Each row is a point. Each copy is the shape, with its points in the same order, stretched, turned, moved and blurred by noise. Say if it was mirrored as well.
In the rows, 128 means zero.

Shape:
[[ 41  76  84]
 [148 134 132]
 [169 137 152]
 [ 77  85 104]
 [125  66  74]
 [133 144 119]
 [ 94  99 157]
 [128 140 127]
 [165 132 146]]
Copy 1 (9 x 3):
[[ 31 153  86]
 [148 119 140]
 [157 106 157]
 [ 61 135 104]
 [ 77 111  53]
 [150 137 133]
 [ 75 119 159]
 [136 135 139]
 [154 106 153]]
Copy 1 is: only turned
Copy 2, 9 rows:
[[126  96   7]
 [148 122 141]
 [142 122 166]
 [129  92  45]
 [188  73  52]
 [143 137 126]
 [ 94  90 102]
 [132 135 119]
 [136 122 159]]
Copy 2 is: only turned
Copy 3:
[[105  93  45]
 [134 129 147]
 [132 126 177]
 [113  94  81]
 [164  84  78]
 [133 140 125]
 [ 83  94 141]
 [125 136 130]
 [136 122 167]]
Copy 3 is: only turned
Copy 4, 9 rows:
[[ 25 127  75]
 [152 113 122]
 [178 122 135]
 [ 64 134  88]
 [116 126  45]
 [136  96 122]
 [ 91 161 132]
 [131 103 125]
 [173 121 129]]
Copy 4 is: mirrored

Shape, 12 rows:
[[ 94  71 132  73  61  95]
 [157  97 124  95 101 106]
 [142 157  94 152  81 159]
 [170 179 161 168 151 134]
 [140 104  70 170  63  92]
 [152  59  83 146 170 118]
 [ 88 166  78  63 177 180]
 [116 122  98 107  99 137]
 [134 124 140 147 119 168]
 [147  87 138  83 175  73]
 [133  81 169  97  99 119]
 [177  82 119  86 111 102]]
Copy 1:
[[130 157 105 113  70 187]
 [165 114 112 104 124 180]
 [109 117 179 159 155 171]
 [152  67 158 140 173  87]
 [148 109 165 195  84 205]
 [167 121  57 162 150 172]
 [ 97 230 113 100 242 112]
 [117 154 133 133 140 170]
 [ 99 103 117 132 151 146]
 [203 131  66 104 138 136]
 [134 109  80  94 101 164]
 [189 106  97  94 131 187]]
Copy 1 is: only turned
Copy 2:
[[198  27 129 129 117 126]
 [174  93 103 150 135 128]
 [119 141 121 173  75 155]
 [112 208 118 130 103  85]
 [138  79 146 217 117 126]
 [133  88 117 160 203 147]
 [168 158 155  86 148 197]
 [161 101 129 145 120 154]
 [113 120 109 129  98 133]
 [207 111 124 115 195  97]
 [171  70 105 114 116 110]
 [178  83  87 153 156 128]]
Copy 2 is: mirrored
Copy 3 (12 x 6):
[[181 145  70  28 133 166]
 [163 119  78 117 114 147]
 [140 175 168 154  71 139]
 [130  62 170 172  66 120]
 [160 164 147 152 114 202]
 [101 139  88 181 170 162]
 [164 195 161 108 175  60]
 [170 171 139 107 117 130]
 [107 139 135 129 102 136]
 [163  69  76 115 168 133]
 [138  97  69  60 112 157]
 [161 122  53 124 109 140]]
Copy 3 is: mirrored
Copy 4, 12 rows:
[[ 82 131  97  17  99 110]
 [ 99  93 130  67 107 150]
 [ 82 139 108 142  79 172]
 [163 106 145 181 103 146]
 [ 92 150 127  64  61 196]
 [101 104 199  93 134 179]
 [ 82 121  94 160 208 144]
 [ 79 133 110  97 117 146]
 [ 94 123 142 143  99 122]
 [148  86 163  66 165 148]
 [110 107 133  63 101  92]
 [101  66 133  58 111 154]]
Copy 4 is: mirrored
